Each row is a point. Each copy is the shape, with its points in the same order, stretched, turned, moved and blurred by noise. Some copies are also mirrored. Which?

Shape, 6 rows:
[[-4.1 -6.3 -2.9]
 [-5.4  0.7  3.4]
 [-7.2  4.6  1.0]
 [-4.0 -3.0  2.1]
 [ 4.9 -3.0  3.0]
 [ 3.9 -4.7 -1.1]]
Copy 1 (6 x 3):
[[-2.4 -8.1 -6.4]
 [-5.9 -2.6  1.4]
 [-7.2  0.1 -0.1]
 [-3.4 -6.0 -0.3]
 [ 4.7 -3.9  0.8]
 [ 4.3 -5.6 -3.9]]
Copy 1 is: only turned
Copy 2, 6 rows:
[[ 0.8 -6.2 -3.0]
 [-2.7 -2.4  4.8]
 [-5.9  0.8  2.8]
 [ 0.3 -3.9  2.5]
 [ 7.7  0.7  1.8]
 [ 6.6 -0.7 -3.0]]
Copy 2 is: only turned
Copy 3 (6 x 3):
[[-3.1 -4.3  4.9]
 [-4.8 -3.0 -3.9]
 [-7.1  0.8 -4.8]
 [-2.7 -4.5 -0.2]
 [ 5.5 -3.6  0.2]
 [ 4.2 -1.7  3.2]]
Copy 3 is: mirrored
Copy 4:
[[-1.5 -6.6  1.1]
 [-4.9  1.2  4.7]
 [-6.2  3.0  2.4]
 [-2.5 -2.9  4.4]
 [ 6.4 -0.1  6.5]
 [ 5.5 -3.2  2.6]]
Copy 4 is: only turned

Shape (10 x 6):
[[ -7.9  -0.3  -3.1  12.7  -2.4   3.9]
 [ -5.8   0.8  -2.3  -1.5   2.5   3.2]
 [  3.2   0.5  -4.9  -1.3   2.9   1.5]
 [ -1.5   0.9  -2.0  -0.9  -2.5   1.6]
 [ -0.7   0.0   9.5  -1.4  -2.9   3.2]
 [  1.1 -13.5   4.0   2.0  -1.7   3.3]
 [  1.4  -1.3  -5.0   0.7  -2.4  -0.6]
 [ -0.1   0.5   6.4   0.8  -1.6  -4.7]
 [ -1.9  -6.4  -3.9  -0.2   8.6   1.5]
 [ -2.0  -1.8  -2.7  -1.6   0.0   0.3]]
Copy 1:
[[-5.0  6.8 -3.9  3.8 15.4 -3.5]
 [-5.4  0.4 -1.8 -1.7  3.4 -0.3]
 [ 1.9 -0.7 -4.0  1.0  0.0  2.4]
 [-0.3  1.9 -0.9 -1.5  2.7 -2.8]
 [-0.9  2.9 10.6 -0.6  2.3  0.0]
 [ 2.7 -7.7  8.0  0.2  9.9 -0.3]
 [ 2.9  0.1 -3.2  0.4  3.3 -3.5]
 [-0.6  2.4  6.1  4.8  0.4 -4.5]
 [-4.9 -7.4 -3.3  3.4  3.7  4.2]
 [-1.5 -1.2 -1.0 -0.1  2.6 -2.9]]
Copy 1 is: mirrored
Copy 2:
[[ -7.4  -3.8   5.3  12.5  -3.9   4.7]
 [ -4.4   0.0  -0.1   0.9   0.2   5.8]
 [  1.9   2.7  -4.0   3.2   3.4   4.0]
 [ -0.3   1.6  -0.3   2.0  -3.1   5.2]
 [  0.7   0.6   9.0  -3.6  -1.7   0.4]
 [  5.0 -11.3   3.7   0.3   1.0   1.3]
 [  2.3   0.7  -3.2   4.6  -2.8   4.0]
 [ -0.7  -0.2   2.2  -2.1  -3.4  -4.5]
 [ -2.0  -5.0  -5.5   1.0   6.9   3.3]
 [ -0.1  -1.2  -2.1  -0.2  -1.2   3.5]]
Copy 2 is: only turned
